Every row gives one point. To make a cloud, some directions were put in groups of two or more. Within a group, all points are equally far from the middle, so they leave a hole (a ring in 2 directions, a hollow ball in 3). The other directions are filled evenly. Then the cloud was stretched, turned, moved and blurred a little. How many holes are there, and how many directions does each take, smallest first?
In the rows, zero is written as 128.

Cloud (22 x 3):
[[124  88 142]
 [ 95  93  95]
 [ 80 115 111]
 [127 171 104]
 [154 153 137]
 [159 140 123]
 [123 146  86]
 [123  95 149]
 [ 84 133 133]
 [146  96 119]
 [153 138 101]
 [159 146 119]
 [128 149  88]
 [ 90  82 117]
 [127 162 149]
 [ 81 106 128]
 [113 129  83]
 [ 83 134 128]
 [121 102  86]
 [100 102 150]
 [110  81  99]
 [ 83 100 131]]
Holes: 1 (3)

Cloud (27 x 4):
[[159 164 137 100]
 [105 130 100 125]
 [184 105 124  98]
 [131  91 149 103]
 [138 138 102 165]
 [160 156 122  86]
 [132 103  80 106]
 [136 145 143  88]
 [136 142  98 160]
 [182 110 152 117]
 [162  99 157 110]
 [145  94 154 104]
 [ 99 124 110 117]
 [133  87 147 144]
 [196 127 131 135]
 [142 139 140  79]
 [170 107 162 125]
 [134 117 152 165]
 [154  89  88 119]
 [122 134 124 167]
 [120  78 123 129]
 [170 108 135  84]
 [132 122 152 165]
 [160 121 130  73]
 [170 168 131 113]
 [137  91 154 144]
 [114 113 140  92]]
Holes: 2 (2, 2)

Cloud:
[[154 135 124 165 121 138]
 [144 145 142 148  97 111]
 [138 131 160 109 114 111]
 [144 113  84 154 117 142]
 [181 146 142 132 159 162]
 [140 104 102 130 106 142]
 [ 80 137 135 181 139 132]
 [168 115 122 120  92 111]
 [168 147 135 151 142 147]
 [144  94 164 136 103 111]
 [110 105 174 165 143 100]
 [174 101 137 130 160 151]
 [ 93 121 167 159 136 145]
 [ 86 144 159  90 120  96]
 [ 86  95 108 125 167 157]
 [ 77 104 154  91  96 152]
 [ 91 142  86 108 154 117]
 [177 123 157 100 141 139]
 [107 152 182 126 114  82]
 [176  80  90 145 119 132]
 [153 133 113 123  92 132]
 [140 136 121 127 114 109]
 [ 98 117 153 142 123  91]
 [ 82 110 168  95 111 168]
 [151 126 151 116 151 108]
 [167  96 117 128 128 172]
 [118 138 160 116  93 143]
 [114 145 143  98 137 103]
 [156 114 171 171  98  98]
 [ 93 125 119 160 107 119]
 [171  92 113 151 167 131]
 [ 81 143 126 159 121 115]
 [158 112 125  91 155 119]
 [167 140 137 115 165 145]
 [171  81 132 156  97 112]
 [103 114 154 108 125 170]
 [119 144 161 133 160  82]
 [136  92 189 164 124 130]
 [169 132 128 152 123 184]
 [112 151 102 179 173 113]
 [ 80 151 120 105 155 147]
 [ 97  92 155 104 114 163]
 [203 100 153 166 147 122]
 [ 98 136 146 137  92 119]
 [149 119  99 163 121 123]
 [185 112 141 141 135 164]
 [154 137 147 130 122 189]
 [140 134 145 110 146 117]
 [136  76 100 150 154 173]]
Holes: 0

Cloud, 78 rows:
[[103 125 151 114 186 121 151 129]
 [128 154 117 147 119 162 146 155]
 [138 118 108 139 116 139 175 140]
 [161 133 155 152 179  85 110 128]
 [151 162 132 125 127 145 103 153]
 [115 154 181 143 103 112 115 115]
 [127 175 108 111 159 151  89 133]
 [128 134 116 123 169 118  81 110]
 [128 145 135 152 212 159 122 153]
 [132  98 152 150 205 142 143 150]
 [142  88 136 116 183 154 146  86]
 [132 186 113 103 129 124 117 106]
 [106  85 150 125 126 140  95 126]
 [144 130 187 155 122 108 106 126]
 [117  76 135 142 190 136 135 136]
 [117  88 140 122 100 117 138 100]
 [116 136 109 109 181 195 159 120]
 [118 146 168 155 114 148 108 115]
 [126  83 132 120 165 176 134  83]
 [114 101 164 118 116 144 133  74]
 [114 159 127  84 173 114 148 114]
 [134 140 125 158 152 153 118  79]
 [ 86 142 155 106 174 120 125 154]
 [113 171 178 127 129  80 118 140]
 [ 98 167 147 115 122 100 107 157]
 [172 101 114 145 159 164 141 101]
 [131 160 120 142 201 165 135 140]
 [102  83 157 134 131 116 126 115]
 [112 109 100 109 153 141 118  83]
 [127  76 124 154 136 140 155 128]
 [138  91 138 107 130 133 135  70]
 [ 68 135 120 122 170 146 151 100]
 [126 121  93  97 165 182 146 124]
 [100 128 144 150 123 176  83  85]
 [ 96 184  92 151 154 140 126 145]
 [172  77 153 106 141 127 148 115]
 [132 168 122  99 105 120 116 102]
 [172 125 135 149 172 138 136  92]
 [ 92 140 102 122 189 158 165 142]
 [ 81 190 103 129 142 150 115  95]
 [101  94 132 123 201 156 120 105]
 [114 100 127 117 138 148 116  65]
 [174 110 109 144 145 154 145  97]
 [ 83 154 102  99 157 159 152  91]
 [119 178  95 107 124 123 118  94]
 [137 136 154  92 111  96 114 139]
 [ 78 134 171 137 113 146 100 117]
 [110 166 102 154 152 136 161 153]
 [106  84 140 141 143 110 157 101]
 [121 108 122 108  99 124 153 110]
 [183 124 100 128 152 143 154 109]
 [112 110 154 134 125 156  82  91]
 [108 148  91  92 144 129 132  93]
 [163 150 174 135 142 137 142 156]
 [139 159 132 141 119 130 116 165]
 [ 92 115 103 140 184 201 158  91]
 [176  87 134 140 164 172 124 139]
 [ 85 162 136 115 157 117 126  93]
 [101 142  90  95 133 164 147  94]
 [128 130 145 164 136 189 119 110]
 [107 137  94 116 137 144  97  90]
 [ 89 149 139 127 169 160  90  95]
 [128 161 156 144 110 148 122  95]
 [ 76 175 114 122 135 161 114  80]
 [ 95 133 174 113 128 154 105 119]
 [141 100 111 111 114 148 166 105]
 [117 106 117 118 148 118 154 153]
 [165 107 134 156 123 140 127 134]
 [110 153 139  84 158 157 118 116]
 [142 183 147 115 126 133 120 111]
 [151 141 140 140 134 166 170  98]
 [115 128 140 126 140  84  91 145]
 [172 107 121 145 194 112 145 128]
 [113 139  93 168 150 125 108 136]
 [ 76 152 121 111 141 165 133  73]
 [143 176 164 120 115 101 115 158]
 [150 120 160 152 134 160 154 118]
 [122 153 136 134 128 140  83 176]]
Holes: 3 (2, 2, 2)

Cloud, 101 rows:
[[ 99 152 158 154 148 147 110 144 115]
 [154  98 112 120 160 140 206 126 117]
 [114 119 113 157  92 118  93 175 110]
 [162  94 114 180 120 118 139 110 120]
 [117 131 101 153 164 118 161 175 143]
 [129 104 154 130 123 142 148 161  63]
 [108 167 111 135 169 131 132 174 144]
 [141  80 132 125 133 145 146 126  76]
 [137 133  92 176 158 115  97 139 159]
 [129 130 155 156 172 165 120 144 145]
 [113 110 159  90 151 163 154 131 174]
 [ 99 112 138  80 142 136 148 102 118]
 [120 106 152 146 160 140  91 136 148]
 [157  86 126 161 140 149 175  96 122]
 [140  82 146 168 139 136 135 136  78]
 [100 133  93 103 140 142 120 147 114]
 [123 132 136  84 175 151 159 137 165]
 [125 107 135  84  90 170 137  87 114]
 [163  84 139 153 101 139 128 119 120]
 [127 149 107 127 125 117 134 138  95]
 [140 145 140  99 146 140 126 140 182]
 [ 96 113 111 143 153 162 148  97 156]
 [107  85 156 102  77 136 160 127 115]
 [132 121 135 166 108 159 142 119  55]
 [131 148 130 141 179 165 174 124 144]
 [136 134  81 153 109 150 140 153 118]
 [169 148 111 176 142 140 172 146  85]
 [ 92 167  95 150 158 142  98 179 150]
 [171 116 161 147 144 109 156 110  83]
 [109  64 126  89 116 152 144 176 141]
 [ 99 122 146 150  97 137 153 157 119]
 [160 148 117  96 130 118 120 120 155]
 [ 98 129 141 150 101 160 139  99  77]
 [122 128 130 134 151 136 121 111  84]
 [102 106 101  94  96 164  96  98 166]
 [177 131 127 171 149 120  94 157 118]
 [112  90 103 121 130 152 190 130 136]
 [118 110 136 195 127 151 119 188 113]
 [ 91 112 147 176 112 150 117 137 139]
 [124 143 106 105 118 150 143 106 174]
 [126  69 111 131 154 123 150 118 149]
 [ 89 134 140 104  93 182 107 177 111]
 [122 160  98 145 151 127 139 187 105]
 [138 111 135 138  78 151 115 141  66]
 [121 135 117 137 184 123 180 163 129]
 [ 99 118 110 115 111 146 153 198 122]
 [ 94 110 131 137 150 165 190 143 143]
 [123 108 152  89 126 139  96 133 130]
 [174 129  99 108 123 133 162 147 116]
 [123  82  89 111 148 146 147 163 146]
 [ 84  80 125 137 132 156 146 185 105]
 [137  92 155 165 122 155 124 176 120]
 [ 96  86 161 132  85 157 105 116 133]
 [ 97  74 104 139  97 164 121 137 124]
 [133 106 126 141 130 103 150 157 161]
 [138 157 161 167 162 126 119 126 128]
 [115 110 122 181 127 110 115 168 128]
 [139 150 118 178 141 155  95  96 112]
 [ 95 107 113 139 126 145  54 142 170]
 [166 145 112 147 139 118 163 178 134]
 [140 162 134 128 110 129 113  95 142]
 [124 110 139  87 126 135 139 159  99]
 [128 106  92 172 138 127 112 129 100]
 [ 74 101 130  76  99 171 114 131 163]
 [155 111 149 171 104 152 128 124  66]
 [139 144 134 159  93 142 120 185  95]
 [148 121 137 142 157  98 141 134 175]
 [137 136 130 158 128 163 130  77  92]
 [124 141 134 137 136 143 161 127 178]
 [ 83 124  97 158 113 175 123 171 109]
 [112 153  98 173 160 130 107 160  99]
 [139 152 103 184 180 138  96 142 147]
 [165 142 110 108 156 151 126 109 175]
 [ 89 120  99 119  93 170 131 130 120]
 [152 111 139 148 137 137 125  63 168]
 [122  93 102  94 104 120 164 128 142]
 [144 128 112 119 122 152 181  73 137]
 [133  93 129  76 105 125 151 146 131]
 [ 89 104 114 152 105 127 117 159  92]
 [157 144 121 163 105 114 163 132  98]
 [108  81 132 117 151 126 150 173 157]
 [ 99 154 147 168 151 127 110 131 112]
 [153 185 120 142 141 141 105 140 145]
 [128 122 148 143 149 149 168 195  79]
 [120  93  92  95 103 127  90 134 147]
 [ 97 157 107 161 116 136  53 151 137]
 [109  69 139 105  99 176 117 176  91]
 [134 140 119 100 107 150 156  77 140]
 [196 140 119 156 151 122 130 157 111]
 [ 98  95 112  67  97 189 118 144 155]
 [121 121 110 120 105 115 174 129 108]
 [105 127 126 148 128 100 114 151 151]
 [142 111 141 160 111 130  86 178  87]
 [146 100 106 159 135 108 130  75 108]
 [137 109 135 117 137 146 204 135 162]
 [ 99 118 100 150 175 131 122 159 162]
 [132 155 142 118 173 131 153 152 120]
 [153 157 142 145 123 116 105  87 136]
 [161 115 135 134 140 117 101 161 154]
 [124  61 131 121 124 176 132 164 120]
 [159 148 110 168  99 132 133 155 105]]
Holes: 2 (2, 6)

Cloud:
[[148 108  73 131 136 125  85  89 134]
 [162 174 118 106 147  78 153 132 104]
 [137 132  93 154 142  99 125  78 115]
 [114 136 142 138 107 139 100 105  86]
 [160 141 120 118 144  86 134  60  93]
 [117 157 133 126  79 157 145 149 106]
 [154  96 121 156 106 190 113 137 163]
 [119 141 167 138 144 101 162 150 125]
 [136  99 159 170 110 128 158 157 112]
 [167  95 123 112 113 158 129 159 164]
 [120  86 121 154 114 156 150  99 117]
 [149 102 105 146 130 108 118  79 135]
 [138  86 123  96 155 101 121 113 116]
 [159 177 129 144 124  96 116 156 121]
 [153 132 132 154 133 166 141 181 134]
 [124 132 167 154 108 186 139 127 111]
 [165 147 106 105  99 163 119 149 169]
 [153 122  92 139 103 182  93 164 150]
 [124  99 169 162  88 137 131 143 109]
 [147 127 101 100  81 150 108 143 175]
 [115 128 114 142 103 186 139 169 164]
 [166 112  75 140 155 123 134 148 121]
 [134 133  94 103 145  51 148 111 108]
 [172 106  85 122 122 150 126 128 109]
 [149 110 106 130 131 158  73 130 179]
 [ 88 135 172 118 104 109 164 112  92]
 [150 165  95 107 189  90 114  85 116]
 [125 112 153 178  96 175 107 171 117]
 [135 119 115 137 140 153  75 107 140]
 [165 119  87 106 170  64 137  81 104]
 [146  86  97 119  95 169 105 133 153]
 [ 83 173 144 123 125 118 157 133  70]
 [132 161  94 115 169  46 120 113 103]
 [121 132 120 113  81 107  97 159 129]
 [110 129 155 152 104 147 176 109  98]
 [ 82 105 129 149 116 156 142 153 144]
 [117 154 139 156 161 112 117 168 122]
 [158  99  90 110 104  98 126 127 165]
 [112 112 121  95 163  96 142 127 105]
 [156 118 111 100 125 132 115 155 198]
 [137 118 118 141 168 146 103 107 153]
 [182 147  98 140 166  98  89 112 143]
 [ 74 129 126 125 143  90 118 127  84]
 [147 116 124 110 147  81  84  97 137]
 [133  99 128 165 164  96 113 136 112]
 [ 98 130 133 136 173 135 103 128 110]
 [137 159 148 128 146  95 168 148  96]
 [122 109 122 136 135 164 160 159 141]
 [127 146 143 175 108 178 126 157 110]
 [107 117 117 116 109  83 122 127  73]
 [154  96 105 140 116  86  97 143 122]
 [109 132 122 110 158  76 127 151 135]
 [113 165 183 136 123 117 132 171 124]
 [122 145 148 184 129 123 119 135 114]
 [128  85 105 125 155  97 107 132  93]
 [126 157 127  91 146 126 126  79  83]
 [138 149 117 142  91 129 161 139 137]
 [129 161 159 118 120  97 165 118 125]
 [130 137 180 158 116 129 156 155  80]
 [154 174 138 101 152  97  88 117 139]
 [ 86 142 161 142 143  95  99 132 105]
 [155 111 117 112 126 146 150  96  96]
 [120 112 120  97 145  60 121 114 126]
 [140 120 143 121 128  72 117  93  87]
 [174 155  67 106 109  90 105 141 149]
 [134 153  61 112 129  83  91 100 128]
 [110 131 157 160 113 177 118 128 154]
 [122 129 114 168 133 120 117 104 142]
 [114 106  85 159 133 129 106 140  94]
 [112  85 131 127 134 120 158 134  79]
 [149 139 140 110 143 135 113  81 101]
 [136 121 136 150 137  95 161 128  58]
 [107  81 137 142  91 123 140 138 105]
 [157 150  66  86 149  80 133 123 152]
 [140 123 123 117 127 113 101 159  78]
 [151 143  78  81 161  76  80 128 130]
 [107 156 167 176 121 143 128 137 112]
 [129 110 134  94 110 156 143 105 117]
 [144 157 166 129 131 103 123 151  81]
 [133 111  86 133 115 131  98 122 189]
 [120 119  90 129 133 153  98 184 155]
 [184 111  97 121 112 136 127 146 186]
 [113 120 163 146 152  93 127 137 135]
 [126 159 150 145  92 130 140 184 135]
 [166 174 108 119 156 137 130 132 133]
 [118 115 113 117 123 106 146 180 132]
 [168 162  96 114 184  74 110  94  98]
 [119 110 158 122 116 119 129 184 158]
 [138 113  89 118 115  86 125 170 132]
 [107 156 132 134 143  76 108  88  76]
 [153  89  89 141 140 157 143 117 148]
 [131 157 120 108  94 121 104 110 102]
 [153 124 119 118 143 131 122  71  89]
 [131 120 125 180 111 162 109 143  97]
 [128 147 105  74 144  56  99  98 120]
 [ 98 159 116 118 128 126 106 163  86]
 [129  91 104 138 117 174 106 136 182]
 [133 131  88 151 104 114 117 155 169]
 [163 109 118 163 118 187 115 136 150]
 [ 92 137 130 117 163 129 145  95  79]
 [130  89 107 145  94 114 112 130 149]
 [118 163  98 126 145 112  93  83 103]
 [141 156  87  99 161  90 122 111 170]
 [134 139 160 127 157 140 145 111  69]
 [140 106 103 142 154 111 102 174 163]
 [ 79  97 168 157 136 139 135 119  94]]
Holes: 2 (3, 6)

Cloud (107 x 9):
[[167 113 119  45 117 124 151 123 118]
 [136 127  92 138 138 135 109 124  68]
 [105 106 140 143 126  95 170  50 105]
 [142 125  88 113 133 138 148  87  50]
 [112 135 142 122  92 105 148  92 145]
 [149  82 124 168  89 101 126 124 151]
 [167  87 148 146 131  94 142 131 155]
 [137 128 106 116  94 152  99 132 165]
 [163  88 156 160 145 107 143 101 116]
 [111 106 111 175  80 113 119 131 129]
 [151 102 135  64 116 110 163  96 107]
 [145 140 117 104 121 166 124 156 125]
 [132 126 145 137 114 129 146 159 102]
 [112 121 113 114 163 122  97  70 120]
 [112  88 107 162 126  99 113 177  98]
 [139 154  94  93 110 184 141 123  97]
 [102 128 132 169 114 105 147 121 140]
 [107 105  82 131 153 117 125 124 131]
 [110 137 168 145 141 113 144 102  99]
 [119 114 123 114 158 122  98 174 159]
 [111 128 115  91 119 114 115 136  61]
 [148 115  87 131 147  93 136 130  93]
 [120 108 125 144 160 125  96 134 136]
 [143  92 124 106 122  78 108 135 101]
 [158 151 107 108 119 137 104  83 149]
 [138 132 155 111 118 128 162  55 164]
 [161 109 152 124  97  95 103  92 130]
 [124 101 121 129 187 102  89  86  92]
 [169 138 150 171 133 112 130 130 165]
 [113 147 119 119 128  95 131 115 133]
 [126 108 112 124 149 111  68 139 126]
 [118 131 125 162 147 141 121 118 119]
 [145 122 167 129 139 125 150 107 123]
 [136 178 108 125 127 175 136 142 172]
 [114 132 145 165 118 133  90 125 141]
 [174 123 155 149  69 117 117  95 163]
 [132 104  87 146 126 120  99 122 152]
 [134 127  94 129  89 100  87 122 133]
 [139 139 107 187 130 123 109 171 135]
 [145 113 126 161  85  96 157  82 134]
 [ 99 148 127 128 131 154 135 141 112]
 [192 115 158  90 107 135 174 100 126]
 [110 109 132 169 130 120 102 148  81]
 [137 131 110 115 149 139 112 161 175]
 [ 74 136 135 139 144  98 125  59  74]
 [138  88 130 145 153  69 162  96  91]
 [136 144  93 105 128 127 110 174  86]
 [108 148 160 142 110 111 130  96  97]
 [161 155 150 143 119 119 148 140 137]
 [139 144 118 113 145 147 102 183 145]
 [115 143  94 111 131 158 126 124  80]
 [165 147 159  77 122 142 175 112  98]
 [158 135 103 118 122 169 136 117 145]
 [149 133 151 140 109 129 101 177 158]
 [145 178 110  89 124 157 135  97 109]
 [143  84  76 142 139 111 132 152  64]
 [133 112 108 112 126 120  72 164 142]
 [115 122 107 109 157 104 165  73  94]
 [119 105 137 101  71 137 176  97 125]
 [109 160 153 138  75 142 120 147 130]
 [138 145 122 132 149 110  75 107 141]
 [145 172 125 172 112 118 121  67 130]
 [165 119 153 179  96 112 107 115 152]
 [124 132  81 135  85 130  99 179 122]
 [142  82 127 148 136 109 109 147 142]
 [132 138 103 153 124 136 145 167 129]
 [131 140  79  79 135 157 163 127  76]
 [163 106 158 110  81 116 143  90 142]
 [153 115 160 116 120 122 134 147 160]
 [128 148 122  84 119 154 126  76  61]
 [120 129 116 127 103  95 105  86 139]
 [144 142 123  73 155 119 157 154  74]
 [175 113 112 170  70 103 155 152 155]
 [134 105  97 107 139 104 105 122 122]
 [111 113  83 124 137 133 132 109 147]
 [113  93 140  98 134 124 147 142 141]
 [ 84 144  94 195 109 116  73 148 132]
 [151 160 144 164 128 104 106 100 134]
 [100 139 105 204 118 125 104 121 125]
 [169 126 142  96 126 132 143  67  82]
 [129 124  73 138 145 142 145  93  68]
 [139 129 152 153 118  93 103  71 163]
 [127 121 150 113  76 129 136 115 173]
 [174 169 145 124 104 138 145  85 163]
 [117 134 168 154  99 128 129  71 100]
 [110 101 120 132 163 134 100  98 101]
 [117 138 146 102  84 134 178 119 114]
 [111 132 154 147 108 135 114  88 168]
 [118 139  95  77 179 128 150 162  80]
 [147 135 136 119 148 120 134  75  76]
 [143 116 159 175 147 101 133 119 108]
 [113 112  71 153 120 134 141  96 117]
 [146 157 166  98  84 156 151  83 151]
 [126 130 173 127 167  95 113 104 103]
 [ 97  67 107 154 180  82  77 122 101]
 [136 115 104 110 177 136 115 102 109]
 [186 107  93 139 147 131 105 159 115]
 [159 126 158 169  96  98 115 125  98]
 [112  98 114 161 107 112 138 115 143]
 [154 166  96  74 113 184 127 116 127]
 [169 125 151 106  90 113 140 107 165]
 [127  95  92  95 185 128 144 108 120]
 [141 122 119 141 124  95 157  88  95]
 [151 123 109 144 140  69 122 144 147]
 [150 176  71 105 104 167 133 154 126]
 [133 152 114  73 138 152 147 100  66]
 [ 94 136  99 130 138 111 128  70  88]]
Holes: 2 (2, 2)
